Each row is a point. To make a cloud, some directions were put in groups of two or more. Within a group, all points are equally far from the middle, so they leave a hole (a ring in 2 directions, a hollow ball in 3). The other directions are filled evenly. Then the cloud was stretched, turned, moved and blurred a little. How many holes are there, and how many directions does each take, smallest first?

Cloud (22 x 3):
[[-37 -34   0]
 [ 12   5  70]
 [  4 -53 -35]
 [-22 -35  45]
 [ 66  31  13]
 [ 58  12 -32]
 [ 28 -64  38]
 [-31 -32  37]
 [ 37 -31  64]
 [-21   4  56]
 [ 54  -3  61]
 [ 79 -13  25]
 [-21  27 -29]
 [ 13  -1  71]
 [-41 -28  12]
 [-20  47  10]
 [-30 -26 -28]
 [-30  18 -25]
 [ 51  13  59]
 [ -1  -1  69]
 [-17 -60   6]
 [ 46 -57 -26]]
Holes: 1 (3)

Cloud:
[[ -7 -46 -35  53]
 [-37  17  22 -42]
 [-10 -16   6  89]
 [-12  42   3 -49]
 [-62  40 -40  33]
 [-59 -28 -25  10]
 [-33  26 -24 -44]
 [ -2 -57 -19  14]
 [-43 -45 -20  15]
 [ 55  -6  48  29]
 [ 44 -38 -23  -1]
 [ 70  30  27  11]
 [-39  67  31  32]
 [  2 -57 -21  15]
 [-67 -15 -30  20]
 [-20 -30 -18  78]
 [ 55  62  20  23]
 [  1  -6  61  58]
 [ 38  -7 -64  18]
 [ 28 -50 -13   2]
 [-31   7  62  -8]
 [ 17 -48  22  -5]
 [-51  41  36  49]
 [  6 -25 -27  81]
 [-46 -27 -18  65]
 [ 65   5  -3 -19]
 [ 16 -39  43  -1]
 [  9  32 -73   0]
 [ 32  42 -46  65]
 [-12  34 -42 -40]]
Holes: 2 (2, 2)

Cloud (28 x 4):
[[ 45 -10  40 -29]
 [-40 -28  80 -15]
 [-29 -51  42 -16]
 [ 34 -24  -5 -84]
 [-41 -46   5   8]
 [ 42 -24  65  -5]
 [ 30 -47  55 -41]
 [ 20  47  69 -45]
 [-52 -28  31 -20]
 [-43  28 -14  42]
 [ 46  -3   9  -6]
 [-37  37 -12  47]
 [-52 -15 -15  32]
 [ 33 -60 -47   7]
 [-50 -29 -10  16]
 [ -5  35   4 -35]
 [ 23 -71 -29 -20]
 [ 23   3 -33 -51]
 [  7  43  36 -38]
 [-45  29  13  45]
 [ 24  15 -39 -14]
 [  1 -85  -7 -54]
 [ 37 -46  22 -66]
 [-45  -1  75  15]
 [ 49  -6  29  16]
 [-21 -64 -50  54]
 [-52 -22 -11  18]
 [ 23 -71 -10 -43]]
Holes: 1 (2)

Cloud, 47 rows:
[[  7 -20  43  24 -67 -11]
 [ 39   7  -3  -2  86 -11]
 [ -9 -10  27 -27 -46  57]
 [  8  10  34  30 -32  74]
 [-28   1  29  20   2 -84]
 [-21  35   1  37  89 -10]
 [ 25  11  24  54   2 -70]
 [ 11  -3  35  93  -9   2]
 [-42  -6  53 -16  59 -31]
 [-66  16 -17 -30  30 -32]
 [  1 -32   1  55 -56   1]
 [-22  89  -3   3 -16  -2]
 [ 25  47 -43   3   4  59]
 [ 41 -13 -12 -13  -9 -74]
 [ 14 -33 -25 -58   9 -44]
 [  1  25 -51  52  62 -45]
 [ 20  84 -17 -35   6   4]
 [ 42 -53 -45  31  21  -8]
 [-10  -1  21 -18  13 -87]
 [ 54 -20   9  -1  53  45]
 [ 45 -12   6 -28  41  62]
 [-14   9  48 -30 -13 -67]
 [ 44 -31   5  19  59 -39]
 [-35  43 -10 -58  41 -20]
 [ 21  51  -1 -69 -11 -29]
 [-29  -9  34  29  77 -40]
 [ 58  56   1  25  45  -7]
 [-55  -9  35  18  -1 -65]
 [-21 -11  50 -20  -3 -68]
 [ 51  39 -32 -18  44  43]
 [-42 -17  26  70  64   3]
 [ 34 -22 -34 -13  69  38]
 [ 20 -14  45  35 -55 -29]
 [-47  -1  67 -23 -10 -30]
 [  0  34  72  16  22  37]
 [ 47 -27  18  27  33  60]
 [-20   8  27  13  -4 -87]
 [ 50  13  48  28 -16  47]
 [  0 -45  50 -53  -5 -18]
 [ 40 -13  27  69 -32  24]
 [-10  62  28   1 -33 -56]
 [-61 -36   2  47  57  17]
 [-67 -54  29  26  29  -7]
 [ 50  15  -6 -45 -49  -7]
 [ 12  86 -35  43   6  -2]
 [-50 -25  13  48 -33 -33]
 [ 56  14 -20 -25 -47 -28]]
Holes: 2 (3, 3)

Cloud:
[[-75  -5   8  53  23  12  67   7]
 [ 25  15   7   1   2 -41  19 -26]
 [ -8 -40 -37  13  39 -52 -24 -60]
 [ 15 -48  46  24 -13  34 -33 -40]
 [ 56 -14  28  26   1   9 -24   8]
 [-16 -53 -56   3   1 -10  61  -7]
 [-44   3 -57 -26 -30 -24 -23  -8]
 [ 13   2 -78 -20  85  44   2  15]
 [ -4  60 -27  16  66 -19   7  36]
 [ -5 -34   9  44  25  -9  -9 -59]
 [-59 -52 -41 -56  -3 -34  30 -61]
 [-13 -10  67  66  16  -2 -30 -22]
 [ 88 -63 -26  55 -21  13  20  17]
 [ 42  53 -23  52  -3   0 -22  30]
 [-19  32   8   7  15 -92  26 -51]
 [ 44   8  15   1  38   4  44 -13]
 [ 13  57  35  39  33  22 -40 -10]
 [-26   4 -34  29 -44   6  26  37]
 [ 30  26  36  82  21   5  12 -53]
 [ -1 -33  -3  98 -22  49 -36  -4]
 [ 27  64 -18  65  57 -47 -24  41]
 [ 29  27  56  80 -10  -6  -2  36]
 [-15 -62 -77 -52  50  -7  30 -46]
 [ -7 -57 -48  -3  39 -38  -5  56]
 [-21 -27  36  71  13 -19 -27  23]
 [ 35  65 -38 112 -14  14 -35  43]
 [-19 -27  64  29 -24 -38 -51  79]
 [ 49  41 -12  26  11  10 -44 -56]
 [ 53  28 -28  14  -5  -6  71  -6]
 [  0 -67 -21 -13  37  -7  46 -27]
 [ 45  36 -49  41  26  39  -2  54]
 [-10  19 -69 -26  42 -10  -1  46]
 [ -5  46 -31  71 -44  14  10 -10]
 [-54 -25 -63  37  43 -61  78  -4]
 [-27 -39  -9  72 -29  -1  40 -42]
 [  3  54  -5  12 -12 -17  -5 -57]
 [ 20  37   3  65  -7 -79 -29  21]
 [-67 -41  37 -15  26 -30 -17  18]
 [ 37 -60  -4   4   3  15 -18 -54]
 [ -4 -52 -51  -1  27 -63  44 -88]
 [-49 -23  17  59 -49 -63 -54 -31]
 [ 17  26 -17 -34  15  58   8 -27]
 [-59 -46  36  -3 -32 -20 -38   6]
 [-39 -12 -28  55  26  18 -21  -6]
 [ 62  40 -39  21  29  11 -28  39]
 [-10 -25 -67  17  80  35 -31 -21]
 [-41 -10 -64  70  49 -63 -23  67]
 [ 67 -11 -26  -7 -17 -56 -21  41]
 [-46 -15  44  97  28 -23 -29  33]
 [-45 -23 -74  12  55 -12  53 -92]
 [-20  42  25 -44  11  26 -14 -13]
 [-10 -12 -89  14 -36 -13  -5 -39]
 [-20 -58 -27 -12 -23 -38 -26  -5]
 [ 39  -9   5  41 -35 -53   4   8]
 [ 24 -55 -17  21 -40 -42   2   1]
 [ 37  45  -2  25  31  17 -15  16]
 [ 20  -1 -80  30  69  43 -24  40]
 [ 38  -2  21  26 -41 -30  55 -14]
 [ 45  43 -70  -4  -8 -30 -43 -14]
 [ 34  54 -38  42 -14 -57 -17  20]
 [-23  19  -5  36   1  63  16  -5]
 [-50  18 -47 -50   7 -18 -19 -17]
 [ -2  40   9  45  26 -84  14   5]
 [-41  -9 -19  38 -17  36  23 -39]
 [ 29 -55 -11   9  11 -14 -40  21]
 [ 42 -39 -38  15 -13 -66  -8  -8]
 [ 55   3  14   7 -57   2  42 -55]
 [ 30 -13  56  89   6  13  20  17]
 [-14  42  -9  30 -49   2 -45  85]
 [-41  47 -26 -50  44 -18 -14 -22]
 [-49 -29 -54  35  49 -53  38 -34]
 [ 10 -23  -5 -24  -9 -66 -41 -45]
 [-48  26 -48 -39  13 -27 -38  12]
 [-25   9 -20 105 -30  49 -12 -49]
 [ -3  29  33 -41  53 -31 -58   8]
 [  0  67   1  88  20  40   3   0]
 [-53   2 -11  44 -71  13  33 -31]
 [-11  19 -67  73   9  16   9 -26]
 [ 50  31  22  14  15  19 -41  51]
 [  8  73  41  88  38  12 -16  21]
 [-67 -22 -63 -18  30 -67  14  12]
 [  7  60   2  35  36  43 -24 -53]]
Holes: 1 (2)

Cloud, 75 rows:
[[ -76   46   10   35  -14  -61  -13  -44]
 [  -5   -6  -40  -64  -19    5    1    3]
 [ -65   44   36   15  -39  -27  -49  -29]
 [ -67   66    7   -6   28   50  -59  -25]
 [  15  -58  -80   41  -13  -33  -26  -40]
 [ -45   -8   43   58    4  -43    6  -14]
 [  -7   -2   62   79    2   38  -26  -24]
 [ -60   28   22  -54  -57   -1   36  -12]
 [  30   52    9  -78  -27   -5    0   16]
 [  58   14   26   34    7  -25   77    2]
 [   1   39  -15   37  -15   51   24    2]
 [  16  -39  -33  -55   45    3  -52   35]
 [  10   28  -86  -23   24  -20   -8  -50]
 [ -61   50   42   -2   -3  -39  -33   45]
 [  -9  -25   12   34   30    2    0  -65]
 [  -2   41  -15   65   12   -9   20   19]
 [   0  -22  -34  -51  -30    0    3  -59]
 [  51  -22  -18  -20   26  -34   53  -78]
 [  61   -9   21   27   -3   39   80   11]
 [  27  -10   19   -6  -12  -22   25   32]
 [ -44   43  -33  -31  -22  -10   -8  -61]
 [ -82   82   43    8   32   42  -39  -60]
 [ -42   32   44    4  -13  -39    0   24]
 [ -59   13  -44   29   43   18    6   38]
 [  53   -4   18   16  -23   12   68   30]
 [  19   91    6  -60   43   -7   33    6]
 [   7   -9   10   -8  -16  -15   -6  -34]
 [ -19   42  -31   26  -64  -57   44   15]
 [ -66   27  -54  -69   46   -8   59   -4]
 [ -14  -18   58  -12  -35  -52   32   10]
 [  -9   38  -50   62   10   54   48  -12]
 [ -55  -11    6   36  -23    6  -38  -34]
 [ -87   27  -42   10   -2  -83  -48  -42]
 [   1   68    1  -14    5   -6   -6    8]
 [  25  -12   37   45   32  -32   73  -72]
 [  12  -27   27  -11   50  -10  -49  -17]
 [ -62   56   19   11   23  -34  -39  -43]
 [ -40  -28  -21  -16  -10  -83   83   25]
 [  -7   -8   10  -32   -5  -64   33  -92]
 [  19   16  -32  -43  -16   58    4  -27]
 [ -30   62    9  -24  -23  -46   -1   13]
 [ -53   62   -5  -49  -41  -28   30   10]
 [  -7    7    3    5   43  -54  -32   -4]
 [ -60   44   20   43  -40  -44   -1   38]
 [ -22   18   33  -42   20   20    8  -87]
 [  -3  -31   27  -68   19   30  -11  -23]
 [ -66  -22   -4   12  -80  -47   67  -54]
 [  43  -10  -25   20   45  -49  -46  -51]
 [ -10   34   39   -9   13  -56  -35  -10]
 [   3   55    3   24   41  -40   21  -50]
 [ -33  -13  -19    9   15  -17   18  -14]
 [   0   51   56   30   26   17   38   36]
 [ -17  -36   57  -62  -24  -42   20  -15]
 [  18   54  -33   67    3   35   57   -3]
 [ -48  -18   -8  -77   70  -15   20   -8]
 [  -1  -13  -33  -40   18  -25   17  -36]
 [ -18   43   34   -2   23  -32  -48  -72]
 [  18   -6  -19  -34   46   17   40 -121]
 [  -1    6  -42   59  -60    2   42   -3]
 [  20   68    5  -22  -10  -11   18  -41]
 [ -46   52  -30   -2    3   34    9  -39]
 [  51   -4  -18  -19    1  -35  -68   -7]
 [  -4   13  -23   26  -24   22  -20   40]
 [  -7  -14   10   18   25  -19  -22   15]
 [ -46   21   62   17   43   34   50  -33]
 [ -59   55   32  -22   -2  -46   11  -70]
 [ -90    9    0   17  -44    3   30   -9]
 [  40    6    8   28  -30   40   -9  -58]
 [  -2  -31  -19    2   25   39  -41  -57]
 [ -26   72   12  -35    1   46   48   -3]
 [ -73   49   31   17  -18   23   27  -20]
 [ -30  -22  -14   12    7   28   71   -6]
 [ -70    9   -9   54   13  -74   83  -21]
 [ -52  -71    1   25  -56  -71   45   -5]
 [ -49   47   52   46   -8  -20   34  -10]]
Holes: 0

Cloud:
[[  33   19   68   40  -35   31    6    1   32]
 [   8   -6  111   54  -22   63   15  -24   13]
 [  47  -64  -38    9  -26   13    3  -36    7]
 [-105   75   78  -51   -4    1    5  -44    3]
 [  13  -26    6   44   -3  -86   -6  -13   24]
 [  46  -14   26   16  -49   52   -5  -24    0]
 [ -66   -8   24   -9  -20    2  -11  -52  -19]
 [ -52   35  -81  -14   19   -1    7  -17   32]
 [ -25  -32  -64    8   -2  -21   87   20   -8]
 [  70  -83   30   24  -32  -37   11   29  -37]
 [ -62  -53   57   42   24  -34  -24   16  -48]
 [ -27   15   41    8  -36  -58  -51  -19  -11]
 [ -24  -62  -29  -27  -13   45   25   -9  -17]
 [  31  -49  -28    8   59  -45  -59  -12   -7]
 [  11   26    1  -17  -36  -88   15   11   28]
 [ -36  -34   -7   18   39   21   23   29   -5]
 [ -39   -6  -92   -6   18  -45   43   -4  -43]
 [  -1   10   47   13  -19  -37  -24  -15  -55]
 [ -60  -54   20   45  -26  -45   90  -26   -5]
 [  -3   50   15  -26   10  -33   78   30   -6]
 [ -34   16  -69   20  -56   31   70    3   33]
 [  -7  -49   -5    3  -23   15   48    0    2]
 [  39  -10  -70   34   -6   19   -6   32   -3]
 [  29   16   17    1  -22  -29  -82  -28    6]
 [  61  -54  -15   55   14   31   56   -7   -5]
 [ -35   12   84   13  -30  -39  -41   12   67]
 [   4  -81   39   72   52  -30  -20   -7  -24]
 [ -33   26  -19   -8    4  -26   10  -22   19]
 [-115   -1  -39   -6  -32    1    0   12    9]
 [  -1  -26   68  -44  -50   52   22    5   26]
 [  12  -12    5   44  -29   10   27   58  -47]
 [  -1   20    5   35  -33   25   53   48   48]
 [  39  -18  -38   29  -76    2   17   57   -7]
 [ -24    7  -52   24    5  -51   52   -6   34]
 [   7   22  -15  -45    2    0   22   28  -35]
 [ -57   23   55   28    7   19  -46   86   31]
 [  33  -34  -67   24   32  -42   -1    3   15]
 [  39  -28    4  -49   -8  -17   20    7   54]
 [  19  -17  -79   25  -59  -27   27   10   -9]
 [  19  -80   63  -13  -27   -3  -44   20  -49]
 [ -27  -24   62  -11  -52    6   40   38  -12]
 [ -35  -23  -22  -63  -69   47   18   23    1]
 [  -5   76   -5   -7  -56  -16   26  -17    1]
 [  51  -32  -31   21  -36   33   48  -51  -11]
 [ -38  -16   -5   27   10  -24   22  -49   23]
 [ -65   43   34  -18   -6   97   60   12    1]
 [ -28  -41  -64   13  -48   25   66  -72  -10]
 [  36   51    9   44  -28   45   28   41  -67]
 [  35  -56  -93    2  -12  -64   11   -3    7]
 [  40  -12   -1   42  -11  -57   -5   73  -33]
 [  48   12    0    6  -19    0  -38   23  -46]
 [ -19    9    3  -54  -46  -95   33   12   35]
 [ -30  -24   11  -16  -37  -29    5   36  -19]
 [ -83    9   34  -69  -56   42   33  -30  -62]
 [  33   -9   -4   50  -58  -60   15    7  -52]
 [  10   71  -41  -20  -34  -42   49   14   10]
 [  -4   36   33  -45   47  -16   -8    6  -16]
 [  13   59    5   42   -1  -40   26    5   -6]
 [  34   -1  -65   15  -10   22   38  -43   43]
 [ -67  -35    5  -17    1  -32  -15   -1  -28]
 [ -59    6   76   21  -19  -31  -11    0  -33]
 [ -10  -30  -71    9  -29  -30   37   19  -11]
 [   5  -17   -9   19   54  -36  -68   27   33]
 [ -72   42   13  -14    3   78   41  -13  -30]
 [ -56   13   30  -42  -42   14   27  -67   34]
 [ -37   59   28   32  -34   21   36   27   -8]
 [ -43   45   -2   -8    1   -8   -6  -13   32]
 [ -21   54   58    3  -17  -96   23   37   27]
 [ -61   -8  -34   -2   18  -52   -2   39   28]
 [  24  -41  -42   -3   -7    2   35  -22   46]
 [  25   17   47  -20  -50   -1   19   32   47]
 [  40  -80  -33   48   26  -58  -70   -9  -11]
 [ -54  -22  -16  -17   33  -42    1  -41   18]
 [  18   31   51   17  -53  -11   -5   60   43]
 [ -36  -11   -8  -18  -53   54   63  -29   41]
 [ -37   26    2  -18  -67  -24   31  -39  -57]
 [ -24   -4  -51  -17    8  -37   28  -60   45]
 [ -97   33  -59   18   -8    2   50  -55  -63]
 [ -43    2  -88   20  -59    1   37  -33    5]
 [ -70   12   -8  -23   21  -22   37   31   25]
 [  20   40  -28    0   29  -46   98  -48   18]
 [ -50   50  -58   65  -57   -8   23   -8   15]
 [ -72  -30   -3   22  -63   23  -35    4   -6]
 [ -31   41  -34  -15 -110  -38   47    9    0]
 [   5  -21   44   56  -25  -63   -4  -35   23]
 [ -61   27   56   -4  -24  -89  -25   78   24]
 [ -58  -11   16   41    4  -34  -37  -45   33]
 [ -54  -26   43   20  -22   20   39  -53  -25]
 [ -65    2  -12   14  -75  -12   83    6  -24]
 [ -18  -53   34   53   60   -3  -39  -17  -15]
 [ -28  -25    9    8  -31   30  -23  -31   35]
 [  32  -36   66   76   23    5   20   32   46]
 [  -5   50  -73   -7    8  -46   67   -7   33]
 [ -34  -70   35   21   20   26   51   27   -8]
 [ -48  -23   21  -50  -91   16   28  -59    5]
 [  13   25  -55   28    2  -95   80   -3  -21]]
Holes: 0
